Every row gives one point. Each copy is the shape, with its points in the same order, turned, moved and blurred by noise. Some copies are also mirrored. Which?
In the rows, 100 means zero.

Shape (7 x 2):
146 26
36 109
76 88
49 80
92 116
120 151
82 151
Copy 1 (7 x 2):
174 171
56 98
95 117
61 112
109 95
134 43
98 49
Copy 1 is: mirrored
Copy 2 (7 x 2):
97 15
112 154
102 116
127 120
71 117
32 114
53 145
Copy 2 is: mirrored
Copy 3 (7 x 2):
57 61
91 195
91 141
68 161
119 141
169 134
147 167
Copy 3 is: only turned
Copy 4 (7 x 2):
74 192
72 55
82 100
49 80
104 89
155 89
131 61
Copy 4 is: mirrored

Shape (8 x 3):
120 139 105
131 87 162
101 148 42
131 145 55
111 171 99
66 72 5
148 98 129
61 97 102
Copy 1 (8 x 3):
58 113 89
98 123 168
66 81 36
51 64 66
37 119 72
150 62 15
83 91 145
125 133 70
Copy 1 is: mirrored
Copy 2 (8 x 3):
87 116 61
150 139 107
33 76 54
64 74 47
62 125 34
11 40 135
136 108 80
54 126 129
Copy 2 is: only turned
Copy 3 (8 x 3):
130 142 100
173 79 98
74 160 121
85 158 98
127 173 117
9 80 144
147 101 74
109 92 155
Copy 3 is: only turned
Copy 4 (8 x 3):
106 139 104
90 87 169
136 146 46
143 155 72
98 159 88
161 62 16
124 115 152
90 70 77
Copy 4 is: only turned

Shape (11 x 6):
72 30 8 99 52 114
74 95 127 90 116 150
104 142 93 142 53 113
119 97 78 145 60 67
60 130 101 104 121 83
113 106 71 125 97 122
107 79 111 77 130 167
96 164 139 65 97 87
107 142 139 59 96 110
113 126 102 79 119 153
109 96 120 111 108 156
Copy 1 (11 x 6):
80 27 15 79 83 158
71 139 103 50 128 138
133 158 46 119 115 134
123 108 64 151 83 122
59 146 71 106 133 84
120 98 80 97 126 131
90 110 120 33 131 134
96 186 81 77 100 61
101 174 93 55 94 84
121 134 95 47 135 102
109 135 108 63 129 149
Copy 1 is: only turned
Copy 2 (11 x 6):
143 35 123 67 5 133
99 111 58 114 94 68
133 121 115 114 120 155
124 89 154 73 110 137
56 107 77 85 113 127
134 90 92 78 109 124
126 106 53 86 90 54
66 181 90 89 115 121
91 172 81 91 105 95
124 137 48 82 102 90
133 113 69 107 109 77
Copy 2 is: mirrored

Shape (14 x 8):
69 133 153 159 130 156 78 67
97 109 72 93 105 59 73 112
117 92 111 58 80 50 109 84
113 143 127 114 139 113 109 101
113 92 130 65 66 96 44 114
120 135 165 142 55 58 54 60
54 120 95 122 117 110 122 77
127 85 130 58 79 49 92 124
80 80 118 44 87 25 91 101
66 96 86 128 125 128 103 126
110 65 107 98 91 147 118 90
74 8 69 94 157 117 133 103
90 63 76 86 147 120 101 79
84 119 113 107 109 113 90 66
Copy 1 (14 x 8):
108 115 129 148 137 178 124 71
100 77 90 100 88 57 112 65
79 121 89 52 126 49 124 81
90 102 119 133 137 116 80 99
76 103 134 51 71 96 93 69
116 166 177 97 115 81 122 22
97 92 84 139 129 119 155 86
72 106 135 38 116 40 100 80
47 93 99 45 107 36 135 53
115 50 108 129 113 128 132 107
122 88 100 66 121 134 122 121
102 8 47 50 168 117 145 107
105 60 58 83 134 120 113 85
105 115 86 115 110 122 126 72
Copy 1 is: only turned
Copy 2 (14 x 8):
56 83 66 116 141 179 95 83
75 96 106 99 78 55 69 100
96 102 119 70 64 45 117 58
70 115 114 92 137 111 101 102
107 108 108 78 34 115 70 63
23 80 112 106 72 112 78 7
72 70 70 105 110 105 130 104
116 95 148 53 54 72 82 67
95 86 101 37 59 47 102 60
109 60 86 112 112 120 96 134
153 94 94 124 103 120 117 76
195 42 76 92 131 79 108 105
141 88 69 88 125 82 94 93
76 93 70 102 110 108 105 75
Copy 2 is: only turned

Shape (15 x 9):
124 103 94 62 124 119 88 86 75
110 124 101 120 119 119 80 111 115
114 93 121 126 86 122 128 66 73
130 75 73 133 125 109 105 68 109
126 80 124 89 124 68 123 117 67
80 81 103 110 69 126 87 125 111
135 99 132 90 66 127 76 96 140
94 89 118 71 123 112 133 66 81
25 94 129 120 123 69 127 76 91
43 81 125 76 80 92 97 100 85
137 94 46 131 107 136 132 139 89
125 88 118 98 84 111 121 82 77
128 81 118 66 111 127 136 96 90
111 123 80 96 81 70 79 66 195
109 153 128 122 97 133 66 80 72
Copy 1 (15 x 9):
151 82 92 59 95 105 83 78 75
121 100 102 118 102 99 72 113 86
103 82 106 122 100 116 113 38 83
131 101 82 110 139 76 90 61 99
105 72 87 77 73 54 129 80 91
73 98 70 96 84 126 69 102 108
128 66 99 109 94 147 88 107 138
107 77 120 53 103 95 107 52 83
43 120 151 81 86 65 83 55 99
57 103 106 58 59 113 72 71 109
112 106 32 117 136 98 121 101 56
113 79 92 93 91 108 123 51 92
116 55 92 63 114 111 122 77 79
141 146 122 94 125 115 73 116 180
143 95 129 133 61 124 72 79 58
Copy 1 is: only turned
Copy 2 (15 x 9):
117 114 61 92 111 104 121 67 82
106 98 113 111 139 127 98 109 90
108 67 88 80 78 136 81 67 110
145 79 57 98 131 143 90 95 124
147 104 73 75 72 83 80 115 93
90 67 92 139 81 118 117 127 99
116 102 130 135 96 113 133 78 125
107 83 66 54 84 96 117 77 109
72 46 78 51 107 66 80 128 126
70 56 77 102 78 58 118 116 104
118 109 58 111 93 192 87 129 82
120 88 82 91 66 115 91 74 113
125 108 75 66 66 119 129 85 99
98 123 103 137 151 99 113 106 194
80 89 127 100 128 115 81 55 75
Copy 2 is: mirrored
Copy 3 (15 x 9):
94 101 83 69 78 138 75 71 91
73 114 78 121 114 104 81 93 119
68 87 99 98 92 111 153 95 83
93 86 59 105 76 79 122 54 112
122 62 101 85 125 111 94 79 55
113 81 111 132 88 127 98 124 126
111 134 132 121 98 120 109 85 139
80 73 102 45 96 129 107 84 99
45 29 114 78 97 72 101 138 93
93 51 143 90 79 123 88 138 107
128 100 15 125 107 123 122 98 99
99 96 106 88 92 127 134 88 88
115 89 96 61 111 140 117 73 105
112 146 123 99 82 33 86 110 155
36 133 99 128 89 134 93 103 83
Copy 3 is: only turned

Shape (16 x 11):
62 103 136 61 126 101 144 33 68 69 138
122 110 80 137 60 100 91 128 118 58 68
74 124 157 46 102 78 74 95 113 53 104
68 79 90 93 63 74 119 131 141 102 86
108 120 141 147 57 136 106 117 113 102 140
78 98 138 45 156 74 81 71 128 113 140
133 110 143 98 123 65 87 72 100 79 148
132 102 94 51 107 86 92 91 119 110 129
134 67 95 74 78 131 120 130 68 86 79
147 60 84 104 91 146 129 74 110 87 79
81 136 104 141 124 97 128 80 109 72 118
72 114 88 93 53 101 101 55 102 146 121
117 104 94 116 119 106 75 119 79 119 69
138 104 120 46 111 117 144 94 106 151 64
145 52 128 95 77 116 134 81 106 127 69
145 90 66 129 93 64 117 128 113 130 67
Copy 1 (16 x 11):
141 99 165 59 86 98 195 94 94 106 107
107 121 104 134 116 72 55 136 138 75 98
135 128 151 62 96 141 115 117 87 37 90
113 108 114 74 87 111 45 131 110 125 106
64 97 98 108 158 108 119 146 107 92 127
126 85 140 44 84 128 122 59 44 66 126
84 103 141 101 83 102 137 89 79 41 144
99 136 115 78 94 101 98 52 83 81 129
131 144 65 126 97 114 114 90 140 113 104
130 103 101 129 125 87 106 60 158 117 128
120 79 145 112 118 55 124 131 78 91 116
59 93 124 50 117 81 108 84 104 127 76
110 92 72 135 99 92 91 82 85 82 76
118 130 121 128 115 142 104 36 83 143 96
98 94 112 133 104 139 101 60 147 131 120
83 105 95 151 75 79 44 86 99 118 111
Copy 1 is: only turned
Copy 2 (16 x 11):
90 137 154 22 108 63 82 36 96 60 70
57 119 83 137 161 107 97 140 115 89 93
108 139 158 68 150 80 159 78 143 89 91
72 166 92 126 124 76 138 115 67 84 104
82 79 98 73 149 135 119 132 59 58 81
131 120 129 43 98 47 147 53 119 86 125
119 107 119 26 127 78 95 106 128 90 103
132 131 104 80 105 92 104 81 121 78 142
110 134 88 137 138 127 79 64 89 98 81
75 126 35 103 136 117 67 61 108 77 84
57 95 116 67 151 52 85 107 90 57 101
54 122 104 82 57 113 119 92 72 50 111
70 80 101 129 111 89 91 90 103 130 117
91 140 82 86 124 120 101 25 75 125 158
84 143 38 76 126 132 95 72 69 122 89
77 134 57 121 122 89 77 137 80 125 148
Copy 2 is: mirrored

Shape (18 x 12):
86 139 103 89 79 108 115 104 92 122 92 93
95 115 118 93 76 94 113 101 95 130 172 84
103 90 103 91 81 118 111 109 99 99 69 110
102 99 94 147 78 81 117 101 92 128 80 98
96 112 87 111 85 114 82 107 97 93 120 115
97 103 131 102 114 114 72 93 176 99 116 87
134 89 131 91 84 108 113 69 99 111 77 84
87 91 91 99 75 102 43 61 103 108 77 88
85 110 111 96 121 96 99 109 97 110 69 105
106 87 90 106 100 108 107 84 97 130 122 95
89 117 94 87 78 110 113 102 93 131 80 132
85 107 86 90 93 113 99 106 96 124 83 89
84 88 101 121 85 73 118 97 99 125 100 84
85 96 89 91 105 8 109 101 106 67 93 85
117 106 89 99 89 112 113 99 136 50 70 105
131 101 87 106 75 116 109 105 132 109 112 91
132 91 99 87 117 67 116 106 95 125 69 86
115 100 126 100 140 96 108 69 135 121 87 84
Copy 1 (18 x 12):
98 98 90 88 95 116 115 121 131 86 92 84
105 83 116 81 49 131 128 148 96 115 124 105
95 99 90 114 111 90 98 106 97 68 80 107
114 80 62 123 84 79 136 101 107 109 81 88
94 111 88 96 107 118 116 105 83 115 110 108
68 125 140 139 63 102 93 74 109 106 133 108
112 95 117 96 84 56 87 112 108 85 74 104
71 109 74 93 84 83 61 86 84 120 90 76
86 88 97 112 114 84 110 100 112 76 115 70
111 75 99 87 71 100 114 93 83 101 109 102
98 83 66 89 110 106 100 110 123 75 103 107
92 87 86 100 97 115 101 96 105 80 91 77
104 79 76 118 63 84 129 113 94 90 103 80
125 139 69 134 70 64 120 136 75 79 141 45
111 159 102 123 108 89 108 88 94 68 89 110
124 113 104 117 77 117 106 93 97 103 87 124
145 80 103 123 96 68 96 108 103 77 102 66
105 91 136 114 69 61 102 71 120 84 123 85
Copy 1 is: only turned
Copy 2 (18 x 12):
99 132 78 103 69 102 63 103 104 102 104 76
114 106 94 79 92 102 69 124 108 141 137 131
75 115 88 106 91 89 100 83 73 99 80 76
111 73 88 139 85 117 76 109 72 101 82 90
92 99 111 88 84 100 80 85 92 74 111 116
97 115 116 117 82 54 142 112 112 76 134 107
127 112 69 106 104 74 112 85 74 120 82 72
109 86 67 87 47 90 133 92 88 56 75 103
88 110 89 116 92 81 79 115 105 72 69 75
105 93 80 108 93 103 104 94 107 107 89 123
77 116 73 114 70 91 68 75 101 101 85 83
81 107 81 107 76 110 93 98 115 91 79 81
100 87 72 126 84 107 85 128 81 108 90 106
72 62 45 101 122 85 77 158 61 57 118 88
80 118 85 120 118 91 111 70 70 58 122 67
97 93 93 111 96 101 112 74 94 112 127 94
98 71 62 114 118 84 92 104 98 109 73 59
120 105 78 131 119 51 120 110 122 81 88 92
Copy 2 is: mirrored
Copy 3 (18 x 12):
124 116 104 109 86 113 102 100 107 113 73 75
138 138 97 81 116 89 63 73 75 139 99 77
89 73 126 113 87 110 105 97 103 108 100 96
89 89 104 92 98 92 84 85 156 130 88 80
125 99 105 100 104 102 108 92 107 135 108 123
125 130 142 72 101 74 86 105 108 69 136 130
66 112 123 120 107 98 98 80 105 91 117 70
99 114 103 124 70 79 122 52 124 94 111 133
95 89 115 111 97 87 93 114 116 92 73 108
100 104 88 83 121 103 85 69 105 109 100 98
105 95 120 109 90 134 102 86 110 118 63 98
115 87 98 105 83 105 101 87 110 95 81 96
95 96 103 78 91 73 81 77 126 121 84 80
100 85 133 81 108 5 124 87 108 123 54 85
97 75 147 88 102 91 149 118 113 103 124 97
125 92 123 85 118 107 101 78 118 110 128 82
88 73 122 119 128 70 91 82 119 83 75 69
81 122 122 88 127 80 88 101 119 56 97 100
Copy 3 is: only turned
Copy 4 (18 x 12):
89 116 108 105 113 109 120 133 74 124 112 80
76 95 122 151 140 68 74 114 91 111 98 92
78 93 101 92 73 103 127 116 83 112 113 105
79 117 68 110 107 80 140 119 86 129 85 125
84 112 98 110 93 111 81 102 102 131 91 101
69 85 128 95 130 106 128 59 154 111 95 77
85 83 107 101 87 67 136 100 99 128 152 108
65 92 82 59 104 87 106 73 92 159 116 86
82 120 89 76 94 97 127 113 97 91 108 84
80 90 77 118 123 87 96 91 91 105 114 110
68 104 97 94 106 127 109 139 73 115 113 108
78 93 78 97 108 103 117 112 81 116 110 78
78 100 87 109 116 63 129 103 77 113 84 108
117 114 112 53 113 32 116 91 70 84 56 98
114 91 128 77 65 111 135 86 104 116 95 107
97 72 101 118 102 99 118 106 112 130 97 114
100 85 76 76 105 61 136 135 95 86 120 105
89 97 96 92 134 81 146 78 123 87 136 99
Copy 4 is: mirrored
